Rows are points. Each copy is the shape, with its points in the same order, turned, moved and blurred by noise. Say if it was mirrored as well.

Shape (6 x 3):
[[-39 -16  14]
 [ 14 -18 -21]
 [-21   2   9]
 [ 56   3 -29]
 [  3  -7  21]
 [-34  12  15]]
Copy 1 (6 x 3):
[[-31 -34  -5]
 [ 33  -6 -21]
 [-25 -12  -5]
 [ 60  22 -12]
 [  0 -15  21]
 [-41 -11  -2]]
Copy 1 is: only turned
Copy 2 (6 x 3):
[[-35 -17  18]
 [ 12  -9 -25]
 [-25   1  12]
 [ 44  18 -45]
 [  4   3  14]
 [-39  11  18]]
Copy 2 is: only turned
Copy 3 (6 x 3):
[[-23 -38   8]
 [-14  20 -22]
 [ -1 -21  -3]
 [ 12  58 -30]
 [ -1   1  17]
 [ 10 -38   4]]
Copy 3 is: mirrored
Copy 4 (6 x 3):
[[-34  -7  28]
 [ 14 -36   1]
 [-14   1  17]
 [ 60 -26 -13]
 [ 10  -3  31]
 [-26  15  16]]
Copy 4 is: only turned

Shape (10 x 4):
[[ 16  17  23  -4]
 [ 12 -13  22  10]
 [-19  17  14 -17]
 [ 51  38 -12  13]
 [-15 -38  44 -14]
 [-11  13 -17  15]
 [-15  28  12   2]
 [  4  29  -3  23]
 [  4 -17   2  -5]
 [ -2  -2  11  -9]]
Copy 1 (10 x 4):
[[ 33  -8   7 -19]
 [ 24 -15   9  12]
 [ -5   1  17 -29]
 [ 51 -23 -41 -28]
 [  4  14  43  27]
 [-11 -26 -17 -17]
 [  2 -19   9 -36]
 [ 13 -37 -11 -26]
 [  7   3  -3   9]
 [  7   0   6  -5]]
Copy 1 is: mirrored
Copy 2 (10 x 4):
[[ 16  20   6  22]
 [  6  -7  -8  31]
 [-20  25  12   8]
 [ 60   8  16  -7]
 [-32   4 -29  49]
 [ -4 -11  24  -8]
 [-10  17  28   8]
 [ 17  -2  33   5]
 [ -5  -5 -17   9]
 [ -8   9  -5  12]]
Copy 2 is: mirrored
Copy 3 (10 x 4):
[[  5  39  22   3]
 [ 12  10  31  16]
 [-28  23   9  -3]
 [ 44  58 -14  11]
 [-19 -13  57  -1]
 [ -5  12 -19  22]
 [-23  33   2  15]
 [  5  37 -11  29]
 [  9  -4  14   2]
 [ -6  11  14   0]]
Copy 3 is: only turned

Shape (11 x 8):
[[ -1   9  39   7  -3 -37 -10  -5]
 [ -1   2   8  10 -10 -26  25  -4]
 [  7 -35  -7  11 -45  -3 -33   3]
 [  9  32  19   3   7 -11   0 -21]
 [-13 -13  -8  16   9 -29  -2  38]
 [-34 -11  -2 -22 -31   9  12   9]
 [-18   6  -5 -22  24  14 -10  21]
 [  9  12  -1 -28  20 -19 -18  18]
 [  2  -9   2 -24   6  24  35   6]
 [ 15  20 -25 -27  13  -4  -6 -11]
 [ -3 -38  -5  -3   1  -5  28 -14]]
Copy 1 (11 x 8):
[[-13   1  32   2 -20 -27 -21 -11]
 [  0  -8   8   9 -11 -37  20  -8]
 [ -8 -36 -41  -5 -39   0 -17  -9]
 [ -5  22  22   8   4 -13  -3 -28]
 [-12 -10 -14   5   3 -34  -5  38]
 [-28 -17  -5 -19 -24   6  37   8]
 [-19   7   0 -18  25  12   8  22]
 [ -2  16   1 -31  19 -10 -16  11]
 [ 17  -5   7 -14  11  11  42   9]
 [ -3  22 -16 -26  25  -4   5 -17]
 [  5 -42  -3  -5  10 -15  27 -10]]
Copy 1 is: only turned
Copy 2 (11 x 8):
[[  5  25  33  -4   5 -38 -15  -6]
 [ 10   8   4  -4 -16 -36  11   2]
 [ -6 -10  18  -7 -47   4 -45  10]
 [  4  23   3  -4  20 -15   0 -20]
 [  1   1  12   7  -7 -30  -8  53]
 [-18   4  14 -36 -34   3  20  17]
 [-13  -1  12 -18  25  14  10  33]
 [  9   3   7 -30  33 -11 -18  26]
 [ 18 -17   9 -22  -2  11  37   7]
 [  2  -7 -23 -31  25  -2 -10   3]
 [  2 -39  10 -11 -22 -21  17   2]]
Copy 2 is: only turned
Copy 3 (11 x 8):
[[ 11   6  26   7  -8 -35 -36  -9]
 [ 12  -9  -3  17 -14 -34   1  -8]
 [-29 -36  36  -5 -17  10   3  11]
 [ 20  22   8   2   4 -16 -13 -29]
 [ -3 -18   6  27  20 -31  -9  34]
 [-30  -5 -26 -16 -20 -19   3  16]
 [ -4  13 -20 -14  33  -7  -9  23]
 [ 15  18  17 -17  31 -24  -3  20]
 [ 23  -4 -39 -19  -5  -4   9  13]
 [ 11  17   6 -21  30 -14  25  -7]
 [ 12 -42 -20 -11  -4 -21   6  -2]]
Copy 3 is: mirrored
Copy 4 (11 x 8):
[[ 40  11  17   7  25 -34  10 -13]
 [  5  14  12   1  -6 -30  27 -20]
 [ 60 -21 -34  21 -25  -4  21 -18]
 [ 20  23  25 -19  14 -18   1 -26]
 [  5   6 -15  31  -3 -27   6  15]
 [  7  -1  -5   3 -11  21  54 -13]
 [ -4   3  -1  -9  10  16  -8  10]
 [ 13   8 -18 -29  23  -9 -10  15]
 [-10 -10  22 -23 -33   9  18   4]
 [  2   8 -14 -41   1  -5 -14 -20]
 [-13 -33   4   3 -21 -21  17 -17]]
Copy 4 is: mirrored

Shape (17 x 11):
[[ 23  -6   3 -17   0  21   9   2 -13   5  25]
 [ -4  -9  32  14  23   3 -15  20 -21  -5 -10]
 [-13 -19  -3  34  32 -35  24 -27  -6  -1   0]
 [ -1  -2  -2   1  14  22 -21  30  -4  -2  11]
 [ 18   9  21  16  10  29 -16  20   2   2   1]
 [ -2  -2  -4  -4 -17  10 -11 -29   4   5  -9]
 [  5 -28 -11 -16 -11  26 -10 -27   5  21 -14]
 [ 16  -6 -15  11  -2  25 -25 -10   4  -2   2]
 [ -4   5  18  24  22 -27  -8 -16 -16 -11  -9]
 [-20  12  23  13  43   7 -10  -5 -16   0  21]
 [  3 -21 -16  -4 -32  29 -14 -17  -8  10  16]
 [-14  -1 -13   9  19 -11  23 -10  -8 -27  -9]
 [  7 -25  -5 -21 -17   0 -13 -16  21   7  14]
 [  8 -23  -1 -25 -16  17  -8 -24   8   0  10]
 [ 11  -5 -24 -23 -10  -1  -1   5 -15  13  13]
 [  8  11 -19 -25   1   1  19  22   0  22  12]
 [-23  -4  -3  33 -10  -8  14  -8   4  -8 -11]]
Copy 1 (17 x 11):
[[  5  -8   6  -9   1  38   9   9  -7  16   1]
 [  7   4   0  14  36  11 -23  28  -2 -15 -29]
 [-17 -16   2  29  49 -31   4 -19 -14 -32  14]
 [-11  -5  16  -2  -4  12 -25  31 -19 -12 -15]
 [ 11  14  23  14   2  25 -19  19  -4 -13 -20]
 [-17 -11  -5  13 -10   9  -3 -30   7  -6 -20]
 [-18 -32   7   9   0  27  -4 -32   0  -5 -37]
 [ -2 -12   9  10 -14  26 -19 -13 -10 -23 -15]
 [  5  14 -18  19  32 -20 -20  -9  -4 -21   0]
 [-22  20  11  13  40  12 -31  16 -15  -8   7]
 [-16 -30  -9  17 -26  32  -7 -14  -4  -2 -15]
 [-21   0  -9  -7  19  -7  11  -6 -10 -39   1]
 [ -8 -35  15 -12 -10  11 -12 -22  13   9  -5]
 [-15 -31   1  -5  -5  32  -2 -23  12   3 -11]
 [ -7 -21  -7 -15 -15   8   1  -4 -25  11 -10]
 [ -5  -8  23 -24  -7  -2  16  10 -34  19 -11]
 [-22  -5  -3  26   7 -18  12  -2   6 -28 -15]]
Copy 1 is: mirrored
Copy 2 (17 x 11):
[[  7 -18   5 -16  -4   7   1   8 -18  11  30]
 [-39 -28  25  19   7  -6  -9   5 -27   4  -4]
 [-37  13 -22  28  13 -18  30 -21 -15 -28  12]
 [-22 -31   1   8  10   7 -19  19  -4  27  12]
 [-11 -19  32  19  13   7 -22   1  -8  22  16]
 [-11  12   4  -9 -13  22  -9 -10  10  -8  -5]
 [  6 -12  -6 -11  -7  42   0 -13   5 -10 -12]
 [ -1  -7  -6   3   5  14 -31 -11   7   7   8]
 [-41  12   9  18  10 -23  -5  -8 -19 -18   0]
 [-60  -4  12   2  20   4  -5  -1 -27   6  30]
 [  6  -8 -16  -8 -31  31 -21  -2   1   0  13]
 [-32   1 -14   1   0 -27  25 -19   2   8   3]
 [  3  -9  -5  -9  -8  21   0  14  18 -24  11]
 [  1 -13  -1 -24 -15  23  -4  -2  11 -15  10]
 [  7  -3 -17 -13  -8   7   3  26 -12  10   3]
 [  6   2  -3  -7   4   8  26  34  -3  29  12]
 [-30   8  -4  32 -20  -4  12 -17   8   3   3]]
Copy 2 is: mirrored
Copy 3 (17 x 11):
[[  0  -1  -8 -28 -10  19  -9 -10 -10  -2  21]
 [-13 -36  10   5  17  -1  19  11  -7  11   3]
 [-51   2  12   3  34 -25 -22  -8  15 -17 -19]
 [  9 -19 -16  -2  11  21  -1  18   8  17  12]
 [ 21 -10  14   2   9  20  17   5   0  13   7]
 [-11  -1  -6   3 -29   6  -6 -24  19   5 -16]
 [-10 -20  -2 -13 -27  30 -16 -31  25   6 -18]
 [ 16  -6  -7  14  -6  22 -18 -13  13   5  -9]
 [-21 -10   9  14  21 -31   2  -7  -4   2 -15]
 [-26  -1 -10   8  36  -1  14  -7  -7  27  12]
 [ -6  -6 -10   5 -39  28 -29 -15  13   6   9]
 [-31   1 -19   1  13  -9   0   6   8 -26 -22]
 [  1 -16  -9 -15 -25   2 -22 -28  34   0  11]
 [ -4 -15 -15 -12 -30  16 -13 -36  21  -5   8]
 [ -3  -6 -19 -30 -21   5 -29   5   2   6   0]
 [  0  10 -19 -50  -8   6 -12  15  16   8   0]
 [-31   6   9  18  -7  -7  -1  10  29 -12 -14]]
Copy 3 is: mirrored
Copy 4 (17 x 11):
[[ 16  -8   5  -7   1   3  19   4   1  16  32]
 [  2 -10  41   6  11 -15 -11  11 -30  17  -3]
 [-37 -28  -7  30   6 -33  29  -8 -33   8 -21]
 [  5  -9  15  -1  21  -7 -28  16  -5  26  17]
 [ 18   3  29  18  22  10 -12   2  -8  26  12]
 [  0   0  -7  -1 -16   9  -8 -22  -1   3  -9]
 [  7 -25  -8 -18 -13  22  -4 -29  10  22 -12]
 [ 13  -9  -7  11  10  17 -21 -16  -9  12   5]
 [ -8   2  14  18   8 -27   1  -8 -39  -1 -19]
 [-35   7  30   1  30 -17  -4   3 -28  13  18]
 [  9 -21 -12  -5 -25  21 -17 -15  -1  13  19]
 [-18  -7 -10   7  11 -10  15  24 -17 -11 -17]
 [  8 -25  -7  -1  -8 -12  -7 -22  23   1  11]
 [  8 -23  -2 -13  -9  13  -1 -20  13  -3   6]
 [ 15  -4 -23 -17  -5 -16   3   3   1  22  13]
 [  7   4 -15  -7   5 -20  13  15  21  37  12]
 [-18  -9  -4  38 -16  -6   1   9 -10   8 -24]]
Copy 4 is: only turned

Shape (17 x 12):
[[-26   1  14 -28  -6 -11 -20 -14 -10  13 -26  -3]
 [  9  -3   5  -6   5   6 -11  -3 -15 -14 -42  14]
 [ 29 -21  36  10  21  13  20   7 -15   0 -27 -11]
 [ 12  39  35  -1  -6  19  -7   5 -38 -12  14   5]
 [ -7   4 -11  -2  -2  -9 -10  17  17  34 -12   3]
 [-10  11 -23  -1 -13 -11 -11  13  12  -8  10  -1]
 [-13  21  21  22   2  12  11   8  -1   4   0   0]
 [ -5  13 -10  28  -9  -7   3 -12 -19  19   3  -4]
 [-13   4  -8  45  -4   3 -47  -5   9  26   9 -10]
 [ -5  -9  43  -9  30  11   3  -8 -21  -7   6  -3]
 [-36  -9  -7  18   9  -6 -22 -12  29   7  -8   1]
 [ -3 -13 -13   4   5 -11 -13  -5  32  13   0  39]
 [  3   4 -26 -18   6  -3   2  -4   0  -7 -11   0]
 [ 33   0  -1  -7 -17 -15  11 -34  -6   4 -21   4]
 [ 13   9  17   5 -14 -11 -15  -5   2   2  -2 -13]
 [-10 -22 -10  11 -35  30 -16   5   5  26 -24  11]
 [ 10  19 -10 -14   1  30  12 -14  13   9 -11  18]]
Copy 1 (17 x 12):
[[ -7  16  22  45  -9 -11 -16   2 -16  -4 -22   8]
 [ 11  28   3  12  12 -37 -12  11  -9  -2  -2  27]
 [ 30  11  -3  10  -4 -39  43   0 -20  -6   5  33]
 [-32  16 -17   0  13 -15  14 -41 -20   4   3  25]
 [ -3  -1  40  16  -3  10   4  19  -7  16   8   7]
 [-11  -5  18  -9 -12   9 -17   3  15   6   9   0]
 [-23  11   1  -1  -2  -4  32   9 -13  -8  -4  12]
 [-10  -7 -15  18   5  12   5  15  -9  -5  20   7]
 [-16   4  26   9  -1  42  -4  18 -11 -36  31  25]
 [  0   4   3  11 -15 -36  23 -21 -41 -23 -12  17]
 [-10   1  37   5 -13   7  -8  33  -6 -36  -3   0]
 [-10 -20  47   3   7 -22 -13  30  -3 -10  22   4]
 [ 16  -6   9  -1   3 -13 -18   4  -3   9  -6  -1]
 [ 18 -15  -3  39  25 -28  -2   0  16  -2   8  12]
 [ -2   7  13  22   0  -2  10 -15  10 -12  11  17]
 [-10  -5  22  21  -5   3 -10  39  -1   4  -1  60]
 [ -5 -15  16  -6  37 -15   1  10  -7  10 -18  20]]
Copy 1 is: only turned
Copy 2 (17 x 12):
[[-20   6  -1 -22   1   4  19   4 -12 -20  31 -18]
 [ -6   8  41 -10  10   8   6   7  11   1  17   0]
 [-25   6  35  -6 -27 -12  -4   6  42  19  -3  -5]
 [ 17  29   2  15  -6  13  -5   9   4  33   3 -43]
 [-10  -3 -23 -18  13  -1  -7  -8  11 -12  16  20]
 [ 18  -3 -12   8   8   5  -5 -13 -14 -20  -2  13]
 [-14   0  -8   6  -5   1 -14  15  -5  24  -9  -6]
 [  5   5  -7 -31  -5   1 -16 -12 -17  15 -12   0]
 [-23 -14 -20 -17   7  34 -26 -43 -16   8  -4   3]
 [-13 -13  11   1 -27   6  21  10  19  19   2 -36]
 [-29 -35  -9  -8   7  15   7 -13 -22 -10   1  17]
 [  2 -28  -8  -7  11  10  17 -14  -2   8  22  42]
 [ 15   4  11 -12  11  -1  18   1   5 -19  -7  11]
 [  4  32  24 -25  -4 -19  25 -18  -3  14   8  16]
 [-10  18   1   6  -7  -5  -2 -26  -4   6   8  -5]
 [-21  17  -1 -23 -12  41 -17   3  -2  -8  19  38]
 [  2  21  -3  -8  16  16  27  17  10  14  -8  24]]
Copy 2 is: only turned
